Every row gives one point. To make a cloud, some directions were put in groups of two or more. Within a group, all points are equally far from the middle, so they leave a hole (a ring in 2 directions, a hollow ball in 3). The other directions are filled evenly. Then the cloud was stretched, turned, moved and blurred a little. Count the holes, and give their numbers of directions, smallest first.
(in the rows, 128 means zero)

Cloud (13 x 2):
[[113 161]
 [114 161]
 [116  90]
 [105  94]
 [111  92]
 [127  90]
 [ 96 140]
 [165 133]
 [131 168]
 [165 149]
 [127  90]
 [150 166]
 [121  90]]
Holes: 1 (2)

Cloud (19 x 3):
[[154 146 106]
 [185 139  76]
 [113 149 129]
 [105 127  85]
 [148  76 102]
 [130 144 167]
 [ 90 104 109]
 [115 114 144]
 [162  92 120]
 [119 139 123]
 [ 78  97 121]
 [106 105 141]
 [101 170 106]
 [102 115 162]
 [ 96 162 166]
 [121 104  95]
 [129  91  97]
 [144 108 103]
 [172 121  97]]
Holes: 0

Cloud (30 x 4):
[[103  90 141 116]
 [111 181 141  98]
 [ 86 105 103 129]
 [145  84 136 134]
 [168 133 166 114]
 [ 79 129 113 143]
 [ 90 136 146 154]
 [144 123  73 139]
 [160 114  94 107]
 [140 160 132  76]
 [124  78 134 143]
 [ 87 114  93 126]
 [105 149 178 139]
 [103 179 140 106]
 [126  79 140 138]
 [ 86 100 109 133]
 [141 139 106 158]
 [136 168 136  78]
 [ 79 130 111 142]
 [139 150 157 152]
 [153 141 183 127]
 [150 170 120 137]
 [ 80 142 125 143]
 [158 105 165 119]
 [ 92 153  87 128]
 [141 149 138 156]
 [107 152 174  98]
 [135 185 108 116]
 [134 127  99  85]
 [102 167  90 124]]
Holes: 2 (2, 2)

Cloud (74 x 8):
[[114 149 125 140 114 158 158 151]
 [ 87 154 121 184 153  90  97 120]
 [170 183 121 140 121 124 143 130]
 [123 156  90 147 121 144 182 115]
 [138 124 134 152 174  53 157 109]
 [172 158 110 113 115  84 154  89]
 [127 126 105 153 169 141 121 171]
 [113 156 171 127 159 117 118  89]
 [170 155  95 116 141 156 181 152]
 [126 130  98 189 162  73 117  98]
 [117 157  95 139 176 122 104 157]
 [151 147 122 148 158 146 117 116]
 [157 129 134 136  82  73 169  76]
 [114  99 117  87 106 101 149 104]
 [138 134 119 169 114 146 134 129]
 [153  97 142 119 136 120 183 116]
 [108 163  95 191 157 110 133 104]
 [152  84 107 144 145  89 158 114]
 [ 79 124 117 159 150 111 133  69]
 [114 127 147 121 108 107 105 149]
 [170 125 131 117 142  84 188 108]
 [113 130 127 189 121 111 129 124]
 [148 144 107 185 135  83 146 130]
 [133 103 122 111 158 125 112 120]
 [146 109 126 107 134 113 135  87]
 [158 143 169 191 160  76 161 116]
 [ 92 141 121 132  99 101 113 129]
 [ 93 147  95 154 143  87 167 119]
 [167 128 146 106 159  94 144 162]
 [124 134 158 194 142  58 133 105]
 [187 109 150 147 121 107 142 134]
 [128 177  96 153 167 125 181 140]
 [ 78 106  87 162 121  92 117 105]
 [128 142 109 160 102 130 120 124]
 [ 73 172  81 166 177 126 130 119]
 [132 118  76 122 155  87 134 111]
 [112 121 119 108  82  75 142 166]
 [ 88  95 105 108 100 119 124 102]
 [142 129 110 101 166 132 190 130]
 [197 132 114 135 103 114 141 111]
 [137  75 110 155 161 106 149 111]
 [151 111  88 106 141 119 146 100]
 [ 89 123 109  84 138 136 138 136]
 [154 127 145 182 145 125 171 108]
 [143 135 121 104 101 128 113 111]
 [139 112 114 196 208 114 136 120]
 [138 117 111 193 122 118 149  99]
 [144 134 155 108 138 108 123  86]
 [120 159 126 150 120  72  96  90]
 [109 128  99 106 147  78 134 101]
 [167 160 104  85 134 107 171 177]
 [ 93 168 124 152 130  89 137 143]
 [115 169 148 128 138 128 119 156]
 [173 119 156 106 127 137 165 127]
 [148 113  62 144 136  93 155 129]
 [138 175 115 140 152 142 175 112]
 [144 164 143 109 108 119 198 133]
 [110 144 127 144 157 125 149  71]
 [137 100 123 134 144  83 173  94]
 [ 87 157 106 112 140 100 153 116]
 [170 174 143 138 133 133 161 106]
 [ 98 150  77 151 154 114 124  88]
 [136 110  67 166 130 104 182 120]
 [102 127 132 103 157 161 150 133]
 [136 106 126 132 140 159 144  96]
 [139 155  77 140 117 110 136 161]
 [152 195 113 127 168  92 164 149]
 [ 95 136 123 106 174 159 150 121]
 [ 86 164 142 168 166 131 155 137]
 [118 141 165 114 129 111 144 167]
 [100 112 141 149 134 133 177 129]
 [171 156 108 117 146 120 124 131]
 [ 81 128 127 140 164 142 127 170]
 [106  71 126 155 120 129 126 119]]
Holes: 1 (6)

Cloud (106 x 9):
[[165 130 138 115 111 149  95  79 134]
 [155 114 142 150 112 124 163 138 146]
 [169 149 120 131 115 141 138 138 155]
 [101 113  74 146 113  97 165 108  88]
 [119 124  85 109 138 121 103  73  90]
 [108  77 111 127 127 138 142  79  86]
 [122 128 145  93  55 145 102 145 148]
 [ 99 119 126  62 113 137  99 115 124]
 [116  92 137 138 131 107 121 107 107]
 [118  65 140 152 139 147 147 111 150]
 [121  80  97 161 123 141 129 149 162]
 [107  80 139 109 128 150 155 140 106]
 [102  96 108 117 150 149 117 126  97]
 [146  65 147  99  76 122 115 106 132]
 [148 130 101 165 113 145 163 126 152]
 [140  81 112 136 156 117  93  94 149]
 [147 127 108 150 151 119 124 100  78]
 [146 133 141 133 171 123 127  98 128]
 [172 160  74 123 142 106 163 109 166]
 [106 150 127 113 153 183 127  94 101]
 [180 127  80 140 124  84 134  96 118]
 [131  92 126 117  80 120 140  69 115]
 [ 86 124 111 121 111 157 126  63  99]
 [171  81 140  85  93 122 141 124 148]
 [156  76 136 100 144 124 108 116 150]
 [160  79 139 114 118 106 103 129 157]
 [123  61 124 108 137 129 114  78 154]
 [131 127 129 169  77 184 150  87  87]
 [128  96 123  95  57 101 100 114 161]
 [ 95 134 143 150 142 143 101  92 112]
 [120  78 157 145  63 166 128 131 109]
 [104 126  85 109 121 164 169  95 143]
 [162 157 129  89 100 141 166 143 109]
 [156  84 131  96 106 148 134 147 152]
 [110 125 148 106 117 177 138 109 146]
 [148 125 150 180  99 180 158  92 109]
 [ 97  79 136 161 161 158 156 121 112]
 [114  78 161 137 122 113 166 157 131]
 [133  94 133 106 162 168 120  97 154]
 [188 152 109 124 103  88 151  98 143]
 [153 141 137 146  66 127 151 123 119]
 [ 93 149 124 122 122 147 119 148 141]
 [ 65 109 125 112 137 168 108 110 143]
 [ 91 119  62 132 136 101 136  65 105]
 [145 131  89  87  95  90  99  80 103]
 [118  98 107 133 146  79 170  80 112]
 [165 127  61 141 136  86 115  99 116]
 [ 73 109  89 115 146 165 114  80 113]
 [158  96  91 144 143  94 160  93 133]
 [165 137 160 179 130 156 147 116 118]
 [110  50  85  99  85 105 120 122 130]
 [ 97  97 119 144 141 144  78 137 107]
 [148 111 161 109 115 138 131  88 125]
 [117  89 142 132 103 162 157 135 175]
 [136  89 130 118 124 160 127 129 187]
 [136 114  93 105 143  64  87  94 128]
 [ 91  95 100 117 117 122 164 128  89]
 [107 156 105 132  99 154 135 108 128]
 [ 80  66 110 124 160 111 148 129 141]
 [156 122  99 129 104 123 154 140 159]
 [111 114 131 164 142 145 151 119  67]
 [164 137 141 114 102 132 182 150 115]
 [101  95 176 107 114 147 164  98 106]
 [127  96  68 120 121 165 107  85  95]
 [ 94 152 111 125 134 127 170 107 134]
 [112 109  91 120 136 122 109 114  92]
 [ 69  73 158 147 121 176 107 118  87]
 [108 118 121 113  99 141  92  94 161]
 [123 134 142 127 159 176 130 146  86]
 [156  99  98 125  78 136 168 110 112]
 [161 102 123  79 108 145 163 130 113]
 [125 160  81 110 113  97 116  85 104]
 [158  93 100  98  70 135 115 130 149]
 [111  75 122 154 144 115 129  98 186]
 [144 137 123 154 116 174 155 152 107]
 [133 124  74 136 132 149 132  98  77]
 [117  91 157 127 110 133 124  98 156]
 [ 94 163 108 142 116 133 128 121  93]
 [140  91 155 121 109 160 154 123 154]
 [103 114 138 100 134 114  80 104 141]
 [166 136 100  94 107 155 160 112 138]
 [104 104 134  78  86 117 120  84 147]
 [136 108 146 174 131 162 146  96  82]
 [164 128  77  90  83 141 108 112 110]
 [146 107 106 161 166 145 134  65 109]
 [164 131 158 135  87 182 149 105 128]
 [161 135 131 185 118 167 156 119 119]
 [155 172 139 134  98 104 123 103 120]
 [144  96 149 117 123 113 111 102 144]
 [125 115  88 139  70 135 164  82  90]
 [165 107  69 105 105  94 114 145 159]
 [ 88 122 111 111  82  92 143 119 176]
 [140  89  76 146 137 131 140  78 104]
 [142 116 112 114 154 152 159 112 144]
 [ 67  84 101 104 147 173 142  83 117]
 [ 77 136 118 111  99 112 138 146 145]
 [165 167  86 135 114 158 104  74 121]
 [124 129 103  96 142 155 151 110 139]
 [129 137 149 131 141 171 125  67 117]
 [127 165  86 112 128 133 128 118  80]
 [140 139 104 104  91 113 101  90 146]
 [129 127 102 141  64 151 178 112 114]
 [104 121 147 132 139 129  83 103 117]
 [148 136 133 118 175 176 144 100 102]
 [111  75  84 108  80 146 157 132 146]
 [133  93  99  75 121 166 137 126 142]]
Holes: 1 (4)

Cloud (103 x 9):
[[129 154 109 122 169  92 160 160 115]
 [185 133 128 146 151  91 108  82 146]
 [133 144 171 130  92 167 170 122 129]
 [117 118 151  91  91  76 176 139 135]
 [190 136 135 162 132 107 138 142 107]
 [152 158 156  76 151  86 134 124 163]
 [166 113 139 127  99 169 145 157 142]
 [140 186 107 145 146 141 134 156 146]
 [134 153 125 110 159  78  88 129 164]
 [112 153 164  90 153  87 132 140 160]
 [ 64 131 106 144 147 138 148 143 131]
 [144  71 160 117 105 159  92 130 137]
 [164 132 151 119 124 154 180 103  93]
 [ 99  99 132 166 140 151 100 160 103]
 [138  47 152 110 123 119 125 115 130]
 [152 159 141 145 170 110 103  69 168]
 [ 96 105 142 114 126 109 122  68 142]
 [107 163 123 107 154 116 117  99 126]
 [143 112  96 124 108 105 154 179 100]
 [163 146 172 121  76 124 156 104 156]
 [160 157 117 117 146 158 113 131 175]
 [109 116 135  96 173 146 165 133  92]
 [111 122 138 144 113  80 160 132 100]
 [ 83 105 149 128 126 130  72 138 154]
 [191 153 145 127 141 103 127  73 140]
 [130  98 140 167 111  91  91 152 136]
 [147 132 143 180  97  88 131 102 147]
 [129 104 121 150 120 153 123 147  78]
 [135  83 124  76 136 143 138 120 154]
 [137 114 128 117 103 119 105 173 107]
 [166 114 108 125 143 116 119  98 182]
 [131  58 145 134 122 135 118 179 104]
 [142 108 168 126 180 135 109 107 165]
 [ 96 137 169  78 149 104 132 125 154]
 [168 162 149 110 145 132  89 123 189]
 [153 195 133 146 128 149 128 138 146]
 [140  99 139 103 183 145 120 170 138]
 [165 139 157  97 166 139 164  96 114]
 [137 119 111 135 140  65  98 105 165]
 [126 138 165 107 166  82 138 130 159]
 [109 135 148  69 158 126 123 125 129]
 [125 195 148 160 115 116 123 123 161]
 [ 74 131 139 153 109 142  98  95 179]
 [163 130 134  94 163  82 130 147 115]
 [128 122 130 173  76 123 153  92 148]
 [101 172 104 114 121  91 135 138 180]
 [102  92 123 171 130 127 102 179 119]
 [182 178 135 111 152 104 163 107 133]
 [190 122 113 118 101  99 115 107 169]
 [104  79 147 126  98 151 168 174 101]
 [ 93 127 135  82 138  96 106 115 152]
 [ 58 116 127 120 117 111 100 136 178]
 [ 87  73 142 142 110 173 117 144 145]
 [149 112  93 168 118 117 150 117 121]
 [145 153 135 129  87 115 177  75 151]
 [118 147 128 184 107 149 158 133 101]
 [108  97 110 186  93 137 115 133 133]
 [103 106  97 104 132 111 102 113 146]
 [109 116 124 114 169 140 111 193 117]
 [158  89 135  81 107  99 135 118 178]
 [136 113 143 111 118  67 116 124 127]
 [139 125 165 159  99 132 156  71 128]
 [149 180 130 140 145 169 140 136 143]
 [150 131 185 154 121 127 111 113 174]
 [127 112 108 133 126  75 166 147 136]
 [120 116 118 106 181 119 100 176 126]
 [ 96 139 149  84 127  82 131 138 185]
 [196 154 150  97 149 110 142  96 137]
 [ 73 120 100 138 138  99 134 135 157]
 [121  92 154 115 158 165  81 120 161]
 [173  98 123 166  94 124 110 131 166]
 [146 158 116 128  79 107 131  92 141]
 [130 116 147  71 107 106 190 135 138]
 [160 110 132  98 160 140  96 148 180]
 [122 140 125 148 161  69 137 117 143]
 [123 103 133  90 148  82  91 137 182]
 [199 139 120 130 129 103 107  93 144]
 [120 109 108 140  87 108 159 186 113]
 [168 101 169 145 133 125 133 165 117]
 [159 116 151 159 113 125 171  87 130]
 [124 106 194 141 121 145 134 125 145]
 [128 148 113 150 176  87 143 133 125]
 [101 147 167  89 129 145 160 117 170]
 [150 136 162 150 158 104  87 145 169]
 [145 155 131 139 160 151 154 140 155]
 [116 139 104 129  63 105 145 123 137]
 [111 134 124 184 158 133  83 127 140]
 [176 108 116  99 116 119 144 112 170]
 [ 98 110 123 125 154 167 103 173 111]
 [ 83 126 101 126 122 109 115  94 172]
 [ 85 100 151 129 168 128 129 168 129]
 [119 146  94 110 148 103  89 133 156]
 [149 140 153  80 146 137 122  74 156]
 [137 150 153  83 166  91 151 145 130]
 [102  86 148  95 140 111 163 126 156]
 [109 122 138  96 105 147 134 199 128]
 [ 93 148 130 122 100 158  99 131 146]
 [ 84 132 135  96 107  87 146  97 137]
 [139  73 157 132 135 136  88 166 166]
 [183 137 139 165 130 136 139 162 118]
 [194 122 123 135 146 133 117  84 124]
 [168 147 159 143 113 156 161 103 102]
 [103 128 152  85 155 120 174 125 100]]
Holes: 3 (2, 3, 4)
